Every row gives one point. A path goes straight from each point to the next, and from the last back to the first. The post is the endless flat space through its rows: a point in 2 columns, a line in 3, a plane in 4, and so on, so that a path can go around it. Count how often the path circles the post. Going back the other way cancels.
In the rows, zero is written as 128.

Post (2 x 3):
[[138 119 161]
 [104 141 109]]
Path (25 x 3):
[[125 115 136]
 [115  85 174]
 [ 72 150 142]
 [136 160 163]
 [180 130 157]
 [135 108 114]
 [147  64 182]
 [127  87 202]
 [109 153 159]
 [ 79 177 113]
 [ 95 120 153]
 [123 115 156]
 [ 78 156 127]
 [127 160 144]
 [ 81 178  76]
 [109 143 165]
 [114 147 148]
 [112 161 102]
 [123 149  66]
 [146 146 156]
 [114 156 109]
 [135 132 131]
 [123 105  95]
 [101  96 149]
 [135 101 177]]
Times around: 2

Post (7 x 8):
[[122 114  92 146 144 145 146 100]
 [ 84 115 158 128 120 107 146 152]
 [136 146 131 135 170 157 111 116]
 [150 135 118 108 115 108 115 129]
 [123 185 119 149 120 116 138 125]
 [133  87 156 115  93 125 147 161]
 [127 140 118 159 109 121 165  88]]
Path (26 x 8):
[[168  40  99 127 115 152 140 125]
 [129 187 150 172 152 111 147 106]
 [114 169 159 123  90  91 163 136]
 [104 113 182 109  87 121 183 169]
 [ 48  71 133 151 167 101 162 109]
 [116 134  78 151 169 107  89 113]
 [122 111 181 135 111 124 139 108]
 [151 119 131 113  88 129 158 120]
 [114 146 133 138 145 120 154 127]
 [143 137 141 162  99 105 153 137]
 [ 77 146 147 165 159 132 115 132]
 [128  83 117 103 130 131 109 122]
 [136 100  99 163 170 117 124  22]
 [127 186 144 160 152 111 131  90]
 [166 163  67  59  72  93 132 205]
 [150 194 176 118 104 158 126 144]
 [177  95  61 124 128 160 115 108]
 [114 174 121 192 154 109 135  84]
 [164  48  89 108 150 149 141  98]
 [169 188 125  94 143 177 105 148]
 [104 167 127 168 126 120 152  75]
 [124 136  94 117 130 112  99 148]
 [ 51 108 131 142 159 100 141 156]
 [122 128 112 117 146 117 130 124]
 [130 157 156 125  47 106 168 172]
 [136 146  87 151  96 122 124 121]]
Times around: 2

Post (11 x 12):
[[147 129 140 116 156 170 114 130 151 138 175 106]
 [136 118 128  88 121 100 202 136 122 120 106  79]
 [ 96  96 117 105  96 133 162 150 159 131 135 103]
 [ 76  71 118 144 116  81 103 103 113  75 143 195]
 [153 141 128 136 150 131 143 137 199 154 136 123]
 [120 133 114  91 100 113 156 178 139 150 133 128]
 [ 75 119 144 150 110 127 103  96 117 130 166 183]
 [155 111 117 117 171 147 165 131 165 161 151 127]
 [102  94 140  99 120 122 157 156 130 117 103 138]
 [172 107 122 104  97 141 160 141 135 120 121 100]
 [104 109 105 142 144 138 111 129 118 125 125 140]]
Path (27 x 12):
[[130  74  91 127 146 186 169 154 152 137 126 115]
 [ 89 105 162 141 112 125 108 144 104 131 163 154]
 [152 166  56 137 176 122 121 145  76 125 163 107]
 [102  88 104 105 156 175 176 133 230 147 173  76]
 [ 94  64 121  89 141 124 136 104 141  90 152 124]
 [113 119 122 105 133 115 156 149 148 163 102  63]
 [117 121 107 131  65 103 124 177 171 135 136 126]
 [112 117 131 115  42  79 180 174 220 133 168 163]
 [142 117 140 159 115 192  83  97 114 168 186 122]
 [182  40 125  91  87 137 133 165 185  90  85  93]
 [160  94 138 136 122 109 155 117 175 102 136  82]
 [155 116 126 162  93 167 122 126 157 101 151 119]
 [119 141 127 113 192 130 147 123 102 143 154 171]
 [120 106 136 108 151 169 129 147 150 147  93 124]
 [124 118 127 133 129 171 129  94 109 151 162  80]
 [152  92 102 136 174 109 132 181 117 122 114 166]
 [111 136  83 138 158  82 157 107 132 129 189 162]
 [ 86 140 124  99  23 138 155 133 182 121 172  90]
 [ 92  86 132 119  53 144 117 143 144 123  89 156]
 [117 107 114 121 126 143 113 189 152 133  75  80]
 [191 110 153 136  78 114 167 101 139 111 135 140]
 [117 107 131 142 144  75 124 141 127 118 137 139]
 [104  68 119 146 134 142  77 107  75 112  95 178]
 [ 83 134 153  81 135 141 138 149 176 168 166 136]
 [110 139 172 101 120 127 170 127 132 164 143 124]
 [140 114 151 120 116 105 137 190 191 101 145 125]
 [ 73  81 128 117  98 126 186 138 162 106 118 118]]
Times around: 3
